Each row is a point. Any point is a mix of the corners, with weights that add up to 1. It lies inside the corners' shape when no weight is negative. Say inside or outside, and name the corners with a negative weight.

Corners:
(1): 16.8 -11.3 53.0
(2): -7.2 0.1 16.7
(3): -12.6 -10.7 -29.8
(4): -53.6 -38.8 -11.2
Points:
-29.2 -26.2 2.3 -> inside
-16.2 -18.0 16.8 -> inside
-1.2 -1.0 11.1 -> outside (4)
-10.9 -11.8 -17.1 -> inside
-17.4 -15.8 13.9 -> inside

Corners:
(1): 3.0 62.7 -1.8 -11.2 16.2 3.7 23.2 -12.6
(2): 3.7 -13.6 24.1 -10.7 -15.6 -40.3 22.6 -10.8
(3): 14.8 -25.5 34.9 12.5 -0.1 23.0 22.0 9.9
(4): -16.8 -16.1 49.4 -10.5 38.0 11.3 34.5 -36.6
(5): -19.6 -18.4 45.0 -12.8 13.7 22.0 34.4 8.5
(6): 3.2 -27.7 26.5 -12.6 16.3 -38.0 25.5 17.2
(7): 1.4 -8.2 13.6 3.4 -5.4 8.1 -18.2 -0.4
(8): 21.9 -12.3 -94.9 10.9 18.1 21.4 16.9 26.3
(9): 17.0 -14.4 7.0 -26.7 21.0 22.8 25.9 12.8
Points:
5.0 7.5 7.3 -5.7 5.3 12.5 29.5 4.5 -> outside (4, 6, 7)
4.5 3.1 -3.4 -3.1 4.7 14.1 21.1 7.3 -> outside (4, 6)
-3.4 -15.5 25.2 -12.8 17.2 9.1 27.9 3.3 -> inside
6.7 -5.5 -27.5 -6.3 19.9 6.8 27.4 6.7 -> outside (3, 7)
6.9 -2.3 -17.0 -0.8 12.2 8.1 15.1 3.3 -> inside
4.4 10.9 -15.9 -9.3 18.8 2.0 18.4 -16.9 -> outside (3, 5, 6)
3.1 -17.1 24.8 -6.9 11.2 2.7 29.2 7.5 -> outside (7)

Corners:
(1): -22.8 -40.2 11.7 -3.2 0.2 40.8 -28.5 11.0 25.7 55.4 -31.7 -5.4 -32.1
 10.8
(2): -35.1 -25.3 -16.3 -24.7 -4.9 -7.4 -21.6 32.4 39.6 7.0 -40.3 -14.9 19.2
 5.2
(3): -52.0 -37.0 -10.3 -55.0 26.3 29.3 24.8 3.0 -38.1 -40.6 1.2 -6.1 -4.1
 -1.8
(4): -15.6 -21.4 -9.3 24.2 -8.0 -23.4 -34.8 -22.2 -5.5 -7.4 37.1 32.1 -11.5
 -15.2
(5): 1.8 31.7 38.6 19.6 3.4 -1.1 -8.0 3.0 -20.6 20.0 -11.7 16.7 -8.8 -1.6
(6): -4.1 7.8 16.5 11.1 -9.4 -20.1 -25.9 -64.8 -16.4 -45.2 24.7 13.9 -6.2
 -5.0
(7): -21.9 -50.5 -24.3 -15.8 32.5 -0.1 -34.5 -24.4 13.8 -49.5 67.9 -10.2 21.4
 -1.4
(8): 14.2 -1.6 2.7 15.4 -27.3 -16.5 -11.6 0.7 -3.2 -20.3 -42.4 -22.4 26.8 3.2
(9): -29.6 -33.3 -4.2 7.2 -8.4 -5.4 -30.5 -0.4 -13.6 28.5 -15.9 -20.2 60.1
 17.3
(10): -36.5 21.9 -8.2 -3.1 -16.3 32.7 36.4 45.2 36.4 32.4 -15.5 21.4 3.4 11.6
(11): -21.8 32.1 15.2 30.9 -4.0 -34.2 14.5 -2.3 -14.8 39.8 -6.2 -4.1 10.0
 -11.0
(12): 20.8 1.7 10.1 -5.5 20.0 -1.3 9.4 8.2 40.4 25.5 -2.1 25.3 -10.3 19.1
(13): 4.2 4.2 35.1 -20.9 3.7 2.2 44.9 21.3 1.4 36.9 15.7 6.8 -32.9 45.3
(14): 30.9 61.0 -15.3 -0.5 -14.9 10.3 9.7 37.0 -13.8 0.3 8.4 3.4 -13.1 7.9
(15): 29.8 22.3 16.3 33.8 28.6 11.9 -5.3 4.8 -0.2 -38.2 1.8 13.6 -39.0 26.1
Points:
-25.6 -14.3 7.3 -12.0 6.5 4.5 -0.3 -5.0 4.6 10.3 5.2 8.4 -2.3 6.1 -> outside (8, 14, 15)
-23.8 -12.0 2.5 -3.5 -0.2 10.4 -4.3 8.0 7.8 -1.1 -4.4 3.6 3.1 8.2 -> outside (11, 12, 14)
-18.1 -2.5 0.7 -4.4 4.4 6.1 1.0 6.9 4.3 2.8 5.5 9.7 -4.2 6.3 -> outside (8)
-15.2 -8.9 5.0 7.5 8.0 -6.7 -3.3 -11.0 -6.5 -7.6 19.5 5.3 14.8 5.8 -> outside (1, 2, 14)
